Each row of a before or after table is a point. One or more steps were done to the points. Then noise was added and the rows were shuffled. The steps act on columns, c1 being the first. Write out the steps. A step turns or swaps two columns, mirrors them in a line or flattens them onto one, adds a multiple of one to another, or multiplies or shifts one. Angles are multiples of 10 degrees, from the lower column toward the higher: turns from -170 to 170, lines from 10 to 170 but not 90. Use the fewest steps. Two steps may share a column if one is a turn and the other turns, adds or multiplies; they go together, in the order done. Otherwise the lowest column goes first.

Before (11 x 3):
[[ 30 -48 -21]
 [  1 -53 -33]
 [ 25 -25  -1]
 [  1  13  19]
 [ 35 -41 -45]
 [ 22  -4   2]
 [  1 -40  12]
 [ 14  18  -3]
 [ 55 -53 -68]
 [ 31  37  42]
 [-41  38 -25]]
After, 11 rows:
[[  24  -55 -126]
 [ -17   37   14]
 [   2   15   15]
 [  15  -49  -67]
 [  -2  -39  -27]
 [  11   42   81]
 [  -2  -49  -88]
 [  18  -40  -84]
 [   7  -29  -23]
 [  -2   12   38]
 [  10   -7    0]]
Steps: multiply c1 by 0.4; add 1 times c2 to c3

Before (13 x 4):
[[ 17 -12  13 -20]
 [ 11  -5  -8 -10]
 [ 13  28  18 -11]
 [-22   1  39 -12]
 [ 21 -27 -25   3]
 [-48 -31  30   2]
 [ 11   3 -23 -16]
 [ 12 -14  -3 -11]
 [  3  17  40 -22]
 [ 10  -5 -16  -4]
 [ -5 -21 -11  -4]
 [-26 -56  18  42]
 [ 15   5 -25 -30]]
After (13 x 4):
[[  5  -9  -9 -16]
 [  2 -19 118  18]
 [ -6 -10 119   3]
 [ -2  -3 -34 -19]
 [  5   2 -76 -24]
 [  4 -10  54  27]
 [-11  45  54 -56]
 [-23   2  91 -28]
 [  6 -16 -68   0]
 [  5 -21  41 -15]
 [  4 -30 -77   3]
 [  6  -6 -48  -8]
 [  4  -9 -26  -7]]
Steps: multiply c1 by 0.4; swap c2 and c4; multiply c3 by 3

Before (11 x 8):
[[  67    5   18    7    2   -6   -1   19]
 [  -6    5  -22   -7   -9    6   44 -121]
 [   0   32   24   20   22  -16  -15    2]
 [  17  -10   16    8   -5   18  -33   -9]
 [   3   12  -24   31   -9    3    1   23]
 [  -1    3   14   -8    6   61    2   23]
 [   3   -1   -4   12   10   -2  -36   16]
 [  10   14  -16   -9  -13   -7  -37    6]
 [   9   28  -22  -13  -23  -19  -22  -21]
 [ -11   11    4   12   88  -17    5    4]
 [ -15  -10   -6    0  -20  -19   33   18]]
After:
[[ -4   9  -2  15  42 -10  12  79]
 [ 11   6 -33   1 100  35  22 -68]
 [-12  -2   6   6 -11 -23 -26  17]
 [-14 -11  27 -10   7  -7 -30  -7]
 [  5  -9 -16  14 -26   4  32 -11]
 [  8  29 -20 -15   6 -28 -13 -32]
 [  4  14  -6 -12 -12 -28 -31  -7]
 [-20  33  22  12  11 -24   7  20]
 [-42   2  16 -55 -14  -6  12  11]
 [  9   4  24  -5 -15  47 -29  13]
 [-28  12 -20  13 -26   5  -9   2]]
Steps: mirror c1 and c4 in the line at 120 degrees; turn c6 and c7 by -40 degrees; turn c3 and c7 by 20 degrees; turn c5 and c8 by 60 degrees
